Each wall is flat, endless, passes through zero and stands at right angles to its row. A trip goes straight from one point to another. Which walls does it cross, in order?

Walls:
(1): [0.43 0.31 0.52]
(2): [-0.32  1.11 -0.63]
(3): [ 0.75 -0.20  0.31]
(4): [-0.12  0.34  0.61]
(5): [-0.23 -0.10  0.28]
(6): [ 0.43 -0.23  0.00]
(7): [-0.16 -0.03  0.08]
(8): [-0.45 -0.65 -0.08]
(9): [ 0.35  0.86 -0.48]
Trips:
[-0.56  0.00 -0.21] to [-0.41 -0.23 -0.38] -> none
[-0.54 -0.59  0.48] to [-0.41  0.08  0.20] -> 2

Walls:
(1): [ 0.01  0.10  0.22  0.74 -0.18  0.68 -0.03 -0.43 -0.49 -0.60  0.35]
(2): [ 1.02 -0.65  0.38  0.25 -0.05  0.29 -0.17 -0.24  0.17 -0.37  0.21]
(3): [-0.02 -0.46  0.40 -0.01 -0.06 -0.34 -0.78 -0.11  0.13  0.17 -0.42]
(4): [ 0.43  0.50  0.59  0.11 -0.82 -0.16 -0.54 -0.93  0.33  1.05 -0.01]
(5): [ 0.44  0.68 -0.46  0.21 -0.03 -0.03 -0.45  0.16  0.32 -0.24 -0.30]
(6): [-0.16  0.20 -0.04  0.36 -0.70 -0.55 -0.41  1.02 -0.03 -0.18  0.18]
(7): [ 0.12  0.46 -0.67  0.40  0.14 -0.19  0.23 -0.49  0.19 -0.02  0.08]
(8): [ 0.09  0.07  0.68 -0.50 -0.27  0.14  0.62  0.19  0.23  0.36 -0.33]
(9): [ 0.05  0.49 -0.31 -0.83  0.51  0.15  0.07  0.23 -0.33 -0.36 -0.10]
Trips:
[-0.10 -0.08  0.02  0.15  0.24 -0.03  0.81  0.35  0.42  0.52 -0.66] to [-0.05  0.69  0.10 -0.42  0.11 -0.06 -0.43 -0.54 -0.64 -0.27  0.25] -> 9, 4, 5, 1, 8
[ 0.49 -0.34 -0.19 -0.07 -0.29 -0.72  0.37 -0.87 -0.36  0.71 -0.56] to [-0.21  0.78 -0.03 -0.15  0.95 -0.30 -0.27 -0.41 -0.35 -0.25 -0.48] -> 2, 9, 5, 8, 4
[ 0.48  0.60  0.13 -0.14  0.03  0.13  0.03  0.46 -0.05 -0.31  0.24] to [-0.48  0.40  0.09  0.31 -0.02 -0.55  0.82 -0.08  0.17 -0.82 -0.38] -> 7, 2
[-0.41  0.61 -0.70  0.40  0.28 -0.23  0.31 -0.01  0.34 -0.02  0.39] to [ 0.02 -0.88  0.37  0.36 -0.38 -0.66  1.04  0.60 -0.06 -0.41  0.03] -> 9, 5, 8, 2, 7
[-0.28 -0.38  0.35  0.28 -0.25  0.82  0.15 -0.40 -0.67 -0.52 -0.52] to [ 0.32  0.05  0.47 -0.05  0.20 -0.28 -0.06  0.33  0.73 -0.09  0.62] -> 6, 4, 1, 5
